Each row is a point. Examples show where two turns around zero, p and q, send a point. Write where each new point lands after one turn and then the other. Backwards means that the second turn is done in reverse. Each puzzle has new turns, and all numbers are rounded.
In the rows, 128 means zero.

Turn p:
[139 106] => [153 126]
[118  97] => [150 104]
[129 175] => [ 88 153]
[125 133] => [122 128]
Turn q:
[107 119] => [128 151]
[141 165] => [157 102]
[136 100] => [ 99 132]
Where do these land?
p, then q: [128 153] => [148 143]
q, then p: [101 133] => [116 153]
q, then p: [155  99] => [121  89]

Turn p:
[140 162 115] => [160 112 141]
[112  98 167] => [104 165 100]
[153 139 118] => [142 126 154]
[108 114 112] => [107 110 118]
Turn q:
[147 111 146] => [127 147 152]
[147 126 165] => [107 138 163]
[107 100  90] => [175 128 106]
[125 147 104] => [123 123  98]
[114 156 134] => [109 104 120]
Where do these land?
q, then p: [102 161 143] => [ 86 129 114]
p, then q: [181  99 122] => [ 96  92 164]
q, then p: [101 107 139] => [119 159 144]
q, then p backwards: [120 139 116] => [110 131 127]
q, then p: [141 108 134] => [150 139 127]
p, then q: [124 155 114] => [136 156 138]

Turn p:
[100 144 108] => [138  92 123]
[146 145 143] => [108 139 111]
[159 130 137] => [120 156 114]
[ 92 146 103] => [142  83 124]
[117 103 158] => [112 138 164]
[154 100 118] => [150 161 132]
Turn q:
[132 147 118] => [140 114 139]
[ 91 111 104] => [159 161 115]
[172 138 134] => [108  87 125]
[117 116 156] => [104 150 132]
Where do these land?
q, then p backwards: [120 147 148] => [117 110 147]
p, then q: [184 128 126] => [166  97 156]
p, then q: [ 99 128 112] => [107 131 103]
p, then q backwards: [108 108 126] => [124 156 127]

Turn p:
[111 127 127 127] => [134 124 114 122]
[165  95 108 130] => [120 149 140 175]
[102 151 153 149] => [117  95 120  96]
[111 110 143 106] => [161 116 122 132]
[161 128  82 133] => [102 174 131 148]
[118 157 156 123] => [133 110 141  93]
Turn q:
[154 139 133 124] => [147 139 130 109]
[134 140  81 128] => [127  92 152 106]
[112  92 174 147] => [131 158 109 181]
[116 124  99 104] => [100 117 151 117]
[125 145 152 137] => [136 135  99 126]
Where do these land?
p, then q: [123 117 134 162] => [114 113 136 157]
p, then q backwards: [104 117 142 140] => [115 146 120 150]
p, then q backwards: [157 146 144 101] => [162 109 110 112]
p, then q: [124  96  77 116] => [153  78 118 105]
p, then q: [132 163 143 121] => [109 160 126 117]

Turn p:
[104 103 138 172 135 149] => [138 153  94 170 120 131]
[ 91 144 146 118 111 129] => [137 157 147 132 158 141]
[152 148 112 100 152 133] => [112  94 123  96 135 140]
[ 86  75 151 148 133 125] => [160 137 125 194 131 129]
[167 153 101  94 114 137] => [ 86 107 143  86 130 117]
[142 138 102 121 117 115] => [122 120 133 104 129 103]
[132 109 161 147 125 128] => [137 141 133 153 101 142]
[149 154 114 124 138 108] => [134 115 126  89 121 124]
Turn q:
[159 166 167  99 126 127] => [134 146  89 105 124  80]
[102 123 152 106 122 119] => [141 126 125 114  89 129]
[114 133 159 122 148 153] => [169 133 112 113 126 134]
[141 102  76 108 126 130] => [ 95 123 173 108 147 136]
[140  83  95 139 129 111] => [112 116 181 147 137 129]
[118 158 143 132 135 129] => [135 144  98 130 123 133]
[117 110  88 160  98 130] => [ 97  94 143 152 140 158]
[145 116 117 152 108 134] => [117 102 132 146 147 124]
[116 160 155 133 160 120] => [153 166 100 136 119 130]
Where do these land?
p, then q backwards: [125 137 134 103 122 157] => [130 133  89 134 124 130]
p, then q: [162 129 160 162 124 145] => [100  92  93 117 126 145]
p, then q: [139 102 121 140 105  91] => [113 119 124 156 106  92]
q, then p: [148 162  93 110 143 116] => [148 135 121 103 171 149]
p, then q: [125  93 111 100 127 102] => [149 123 155 160 115 105]
p, then q backwards: [100 138  99 113 134 150] => [158 149 111 142 125 153]
q, then p: [105 144 165 171 124 101] => [116 158 100 119 101  82]
q, then p: [120 119 141 125 145 162] => [104  99 129 122 112 138]

Turn p:
[133 153 128 153 119 153] => [143 135 134 162 151 127]
[119  86  98 138 138 152] => [151 130 111 142  82 148]
[145 116 118  91 123  99] => [ 87 115 130 109 106 120]
[109 129 154  92 155 145] => [127 171 108  99 128 112]
[160 145 147 144 113  94] => [101 101 144 126 165 142]
[ 93 143 160 131 100 133] => [153 118 109 119 161  95]
[138 124  90 147 148 120] => [133 126 159 140 102 152]
Turn q:
[154 144 127 157 145 119] => [104 113 156 136 138 147]
[123  94 100 119 102 116] => [133 149 138 117 106  87]
[ 94 149 145 133 172 113] => [141 145 124 128 179 159]
[149 133 120  95 108 144] => [129 124 109 154  94 119]
[105 129 117 165 116 169] => [ 90 119 101  89 136 121]
[141 109 157  85 149 103] => [183 121 139 160 133 124]
[131 138 132 142 103 132] => [117 123 127 111 108 139]
Where do these land?
q, then p: [131 166 146 139 120 112] => [139 150 101 154 133 117]
q, then p: [137 121 127 103 109 140] => [122  97 134 142 124 127]
q, then p backwards: [ 86 110 151 133 117 131] => [ 92 116 161 127 141 120]
q, then p: [141 130 121 126 211 147] => [172 151 152 105 119 189]
p, then q: [ 93 136 134 138 146 124] => [138 114 136 161 114 138]
q, then p backwards: [150 135 143 151  92 115] => [129 107  99 127 146  94]
q, then p: [143 123  93 124 137 148] => [156 106 147 109 128 127]
p, then q: [142 103 110 109  92 106] => [144 147 131  92 121  92]

Turn p:
[146 150 123 124 137  82 138 107] => [159 148 126 145 164 149 136 118]
[146 130  93 133 135 108 139 110] => [153 156 119 140 131 150 129 145]
[112 134 132 124 140 122 159  94] => [145 135 118 139 159 104 117 146]
[ 94 128 124 146 133 153  96 172] => [ 98  80 126 133  91 140 109 122]
[187  87 144 148 106 144 105 101] => [157 153 162 104  86 109 178 127]
[ 90 158 130 129 136 140 103 150] => [117  81 113 126 126 139 100 113]
[135  81 144 112 110 125 127 118] => [119 156 167 119 119 103 129 127]
[147 125 121 107 117 150 117 131] => [121 137 129  92 117 134 132 129]
[123 154 121 127 109 103 172 120] => [129 157  91 150 158 121 125 117]
[ 99 133 148 130 157 155 124 178] => [ 80  74 127 131 128 131 126 137]
Turn q:
[103 151 118 119 137 128 127 136] => [107 130 129 145 146 139 118 143]
[136 105 128 119 153 125 131 136] => [110 114 132 104 124 118 140 127]
[127 106 104 129  83 115 111 119] => [161 126 135 113 127 163 107 102]
[123 116 126 149 139 161 181 135] => [102 105 112 161  94 120 150 106]
[138 156 151 136  67 116 110 173] => [186 124  76 136 145 148 117 155]
[121 193 131 119 129 121 100 116] => [130 172 129 149 159 122 101 163]
[127 105 114 138 131 105 150 110] => [128 104 149 126 122 116 117  99]
[120 112 142 146 138 118 101 124] => [140 132 141 116 153 124 152 120]
[118 147 156 119 156 122 142 125] => [114 123 140 144 133 101 137 158]
[187 122  80 118 144 177 104 123] => [ 94 183  98  82  94 132 120 100]
[106  96 157 116 132 120 151 112] => [133  95 165 133 111 125 150 136]
Where do these land?
q, then p backwards: [135  94 133 140  99 103 115 130] => [140 155 137 127 132 126  91 102]
p, then q: [111 140 147  94 126 116 154 146] => [ 95 132 159 135 158 124 138 131]
q, then p: [123 137 117 130 116 123 162 157] => [132 135 141 140  87 133 114 141]
p, then q: [163 159 132  98 171 163 126 118] => [ 77 101 116  96  96 136 132 153]
p, then q: [153 105 140 152 146  92 103 101] => [157 129 107 135  99  82 149 133]
p, then q: [121 142  95 137 120  96 140 163] => [115 162 120 160 135 146 140  98]
q, then p backwards: [145 163 115 120 137 147 100  98] => [133  99 104 103 100 114 153 118]
p, then q backwards: [154 127 158 144 109 145 160 138] => [141 121 151 153 167 153 129 138]
p, then q: [117 108 121 113 142 156 108 105] => [146 119 118  95 132 139 132 159]
q, then p: [ 94  97 152 156 123 162 104 152] => [115 142  92 131 139 100 148 181]
q, then p: [ 93 135  98 123 118 105 136 100] => [147  86 154 121 114 106 139 121]

Turn p:
[124 153  83 145 117 140 120 119 111] => [118 147 118 159 131 134 146 112  89]
[109 172 116 152 134 136 133 152  88] => [110 135 150 168  96 119 130 140  89]
[172 119 141 134 100 155 115 130 158] => [144 142  72 118 127 107 137 135 152]
[121 134 130 108 134 122 153 137 156] => [107 139 137 103 121 124 111 114 143]
[129  79 152 130 119 148 159 139 100] => [146 115 153 143 119 114 161 132 179]
[122 141 116 101 149  79 120 119 100] => [100  84 149 121 145 147 119 127  98]
[127 126 142 138  94 119 113 124 185] => [134 154  85 115 130 153  97 131 154]
[111 136 101 111 162 100  95 136 130] => [109 127 148 115 167 137 109 143  91]
[157  91 152 164 136 157 154 112 111] => [180 112 129 150 119  93 145 112 158]
[109 130 147  96 135 124 117 111 142] => [133 125 137  87 125 152 124 134 126]
Turn q:
[104 125 148  84 131 124  98 137 141] => [128 114 120 137 141 173 106 132  95]
[122 146 127  88 160 135 150 119 114] => [144 112 112 151 122 126  94  92 129]
[ 95 156 121 121 118 135 162 115 112] => [147 132 120 156 151  89 113 118 117]
[132 112 119  90 123 138 130 130 132] => [118 112 119 129 140 145 132  98 115]
[132 128 148 142 107  96 138 131  96] => [135 133 157 166 122 124 151 144 136]
[100 111 114 175 163 127 101 129  83] => [139  88 159 112 135 111 105 171 171]
[128 133 114 162 120 132 134 151 109] => [120 120 122 131 129 100 145 154 150]
[133 106 143 133 136 155 102 118 138] => [108 137 136 102 140 153 111 130 141]
[159 162 139  83 100 125 129 129 152] => [103 152 107 151 104 141 134 102  83]
[174 102 148 176 145 110 149 149 178] => [147 171 112  91  93 153 175 139 167]
[129 129  86 155 105 129 115 100 153] => [121 136 144  81 129  94 142 131 103]
Where do these land?
q, then p: [123 133 158 152 151 144 156 123 114] => [128 146  95 118 134 118  90 129 113]
p, then q backwards: [106 110 148 136 116 130 115  88 109] => [119  99 143 114 148  88 133 138 136]
q, then p: [141 158 123 123  98 133 123 163 122] => [110 142 153 171 129 143 123 121 129]
p, then q: [144 136  96  78 127 115 128 156 151] => [170  96 114 138 150 131  95 127 103]
q, then p backwards: [127 122 127 150 145 100 113 108 116] => [106 121 161 126 151 134 136 132 117]
p, then q: [110 145 159 152 137 115 142 148 104] => [106 145 142 132 142 146 153 166 130]
p, then q backwards: [151  99  94 154 109 111 103 157 131] => [ 96 135 152 127 103 162 149 159 106]
p, then q backwards: [155 124 164 115 129  95 138 156  99] => [129 130  98 141 146 130 100 156  82]
q, then p: [131 162 142 153 113 136 148 107 156] => [ 93 114 113 133 107 134 111 128  90]
p, then q: [135 142 123 105 156 164 115  93 107] => [128 118 145 174 121 125 140  86 144]
q, then p backwards: [117  91 112 110 149 133 109 149 170] => [133 127 140  90 116 111  99  83 141]
p, then q backwards: [ 96 115  89 109 108 163 146  88 157] => [160  88 152 117 113 134 162 101 173]

Turn p:
[158 135 136  89 125  85 137 116 102] => [119 124 161 105  77  98 122 123 126]
[124 102 155 162 126 166 125 124 140] => [128 116 124 167 162 151 131 102 140]
[126 116 139 125  92 149 126 134 151] => [143 152 127 131 140 147 141  95 135]
[101 109 110 119 151  86 108 169 133] => [115 115  80  97 106 125 148 151 157]
[164 154 148 117 151 154 112 168 128] => [ 92 143  96 136 131 100 100  98 106]
[109 114 108 117 120 165 121 104 128] => [149 139 129 156 134 142 159 137 106]
[137 140 122 126 117 154 174 117 114] => [168 129 145 143 128 124 100 122 105]
[131 108  97 166 139  98 105  95 150] => [120 106 149 115 167 116 165 161 153]
[111 171 135 103 150  92 166 118 117] => [129 105 141  88  94 137  91 150  98]
[119 132 131 157 110 132 107 136 117] => [118 149 127 143 142 140 121 139 154]
Turn q:
[106 127  93 169 115 182  91  92 124] => [131 161 150 161 173  89 149 116  79]
[ 94 137  75 161 133 162 109  95 160] => [123 152 139 146 159  94 155 162  66]
[146 104 128 128 125 100 154 134 109] => [137 115 102  94 134 139 122 112 144]
[ 92  91 154 135 165 120 112 144 118] => [157 128 175 100 142 120 116 146 156]
[146 105 142  81 116 117 139 153 123] => [141  98 120 126 114 165 143 116 163]
[172 140 133 115 139 129 130 160 123] => [100 132 109 135 121 142 133 123 172]
[135 139 150 139 107 127 146 129 150] => [134 149 113 134 107 150 111 129 117]
[151 145 145 114 124  92 126 134 147] => [130 116  99 137  95 130 110 142 148]
[150 145 138 113 132 123 112 108 126] => [123 123 120 143 102 106 132 117 138]
[130 165 120 127 102 114 118 140 126] => [108 112 112 158 128 132 103 129 120]
[ 87 109 131 126 149 141 170 120 103] => [126 124 167  76 133 142 134 117 107]
Where do these land?
q, then p backwards: [129 126  82 101 155 123 139 144 119] => [120 114 124 140 162 100 100 113 155]
q, then p: [147 125 106 154 122 154 111 133 142] => [126 114 120 116 146 121  96 157 117]
p, then q: [105 137 150 127 115 140 137 128 138] => [119 144 144 144 129 120 147 111 122]
q, then p: [118 142 125  90 131 148 115 100 124] => [148 112 154 136 119 147 114 118 159]
p, then q: [109 102 122 154  80 116 113 110 168] => [105 165 135 113  78 148 161 144 129]
q, then p: [111 143 161 179 103 137  89 127  91] => [ 51 121 158 131 147 131 131 151 134]
p, then q: [106  77 125 147 154 111 115 128 148] => [144 142 119  91 141 157 165 152 119]
q, then p: [135 172 147 113 121 125 158 161 149] => [142 173 104 152 146 164 136 131 130]
p, then q: [155 107 148 116 149 113 129 154  88] => [173 113 103 140 145 123 108 141 100]
q, then p backwards: [176 155 111 105 143 101 145  90 129] => [136 106 129  86 168 107 107 170 123]
q, then p backwards: [117 121 132 123 136 141 158 133 113] => [122 139 144 118 117 112 126 115 151]

Turn p:
[107 120 107 157 158 154 122 112 116  94 145] => [132 100 118 111 146 148 105 162 104  99 142]
[130 137 129 109 155 150 151 144 135 178 141] => [ 96 125 142 159 158 104 136 150 139 157 125]
[108 134 153 154 172 138 139 102 147 113 135] => [128  97 132 104 144 157 108 154 108 159 119]
[117 128  97 137 138 138 144 122 108 163  95] => [ 98 125 142 151 154 139 101 113 154 113 138]
[146 104 121 127 123 140 169 132 116 144 124] => [117 116 149 145 117  96 102 130 147 127 137]
[137 120 145 129  95  81  89 155 113 140 145] => [151 175  90 143  98 124 143 121 140 122  99]
[150 114 122 132 126 166 117 116 119 126 110] => [135 140 137 120 145 113 104 122 120 121 164]
[124 140 141 115 148 127 117  91 118 105 134] => [112 136 136  88 128 143 127 138 101 127 123]
[142 143 151 122  63  90 126 170 109 123 107] => [164 166 135 140  79 130 159 102 174 120 121]
[ 90 103 138 112 155 134 119 109 153  95 129] => [141 103 143 116 141 142 124 128  71 125 104]
[127 142 121 110 146 118 126 132 136  94 140] => [130 112 128 100 132 125 155 137 118 115 113]
[128 135 120 138 149 152 122 142 145 141 119] => [133 118 125 137 166 127 129 132 133 140 140]
[132 146 130 126  31  99 112 147 119 143 139] => [141 170 105 165  61 136 168  99 150 119 149]
[155 126 116 124 133 108 138 117 158 131 126] => [116 108 112 113 125 107 131 102 133 144 122]
Turn q:
[101 124 121 138  93 160 148 119 150 122 168] => [141 140 139 166 132  97 115 142 152 106  89]
[ 94 106 129 123 114 129 116 164 114 110 112] => [143  96 107 137 114 164 126 129 152 124 112]
[122 110 119 153 130 131 123 142 119 149 130] => [129 129 109 135 146 131 132 102 147 126 128]
[133 107 131 134 140 111 123 142 161 115 127] => [143 104 143 127 137 131 145 109 111 135 111]
[133 127 166 148  85 143 164 146 149 171 133] => [ 97 158 109 164 165 135 114 128 112 129  78]
[143 140 114 140 155  89 113  80 106 106 108] => [128 105 131 103 130 102 145 145 121 153 189]
[159 120 105 127 146 137 133 119 121 107  91] => [145 131 107 116 110 124 164 130 103 122 154]
[131 139 142 134  99 130 132 157 123 120 149] => [117 116 124 154 127 135  96 125 119 110 114]
[141 142  96 121 128 115 106 140 135 142 111] => [148 128 110  91 129 126 112 113 116 130 134]
[167 111 112  92 156 101 104  89  99 120 121] => [123 127 134 100  81 109 144 113 118 169 176]
[118 160 135  98 147 124 104 112 111 101 121] => [119 114 150  96 100 137 121 158 133 123 153]
[102 151 107  93 168 101 150 117 101 105 138] => [160 135 168 124 111 150 116 153 141 141 179]
[115 125 162 133  97 157 136 121 159 168 126] => [ 98 155 120 132 151 123 130 139 135 130  70]
[133 131 154 158 133 164 140 143 143 157 157] => [ 98 154 139 148 158 127 131 105 133  95 105]
Where do these land?
p, then q: [156 108 164 126 149 123 110 133 123 155 141] => [129 132 115  83 151 144 101 120 117 137 144]
p, then q: [123 155  97 164 118 133 149 128 124 144 100] => [137 127 159 132 134  97 151 116 147 109  93]
q, then p backwards: [133 152 114 137 109  99 112 124 138 127 132] => [147 101 126 140 154 143 133 117 139 119 128]
p, then q: [114  91 145 113 131 162 133  84 106 126 130] => [ 82  97 122 123 111 147 101 129 158 120 144]
p, then q: [164 117 128 112 134 102 108 109 149 143 165] => [163 139 107 112 134 132  98 140 143 163 152]
q, then p: [152 155  98 139 125 127 141 151 126  95  99] => [133 135 117 107 117  94 125 154 137  81 139]
p, then q: [128 155 129 147 111 146 115 145 154 112 116] => [127 163 144 150 122 108 135 106 113 121 130]
p, then q: [123 148  98 125 117 110  91 154 114 115 105] => [153 137 151 133 118 108 151 157  99 103 142]
q, then p: [110 131  98 147 117 157 139 170 109 111 138] => [157 102 101  91 130 118 124 122 119 113 162]
q, then p: [ 90  96 146 114 176 142 138 101 135 126 137] => [136 102 159 139 114 126 134 132 138 193 132]
q, then p: [117 119 108 152  98 105 136 149 133 105 100] => [132 121 107 128 148  90  95 122 142 102 133]
q, then p backwards: [114 123 180 110 148 134 152 102 108 134 158] => [108 157 145 105 117 142 162 122 100 171 124]
p, then q: [140 115 158  78 133 125 139 114 146 171 143] => [108 134 111 118 175 153 107 149 149 164 143]
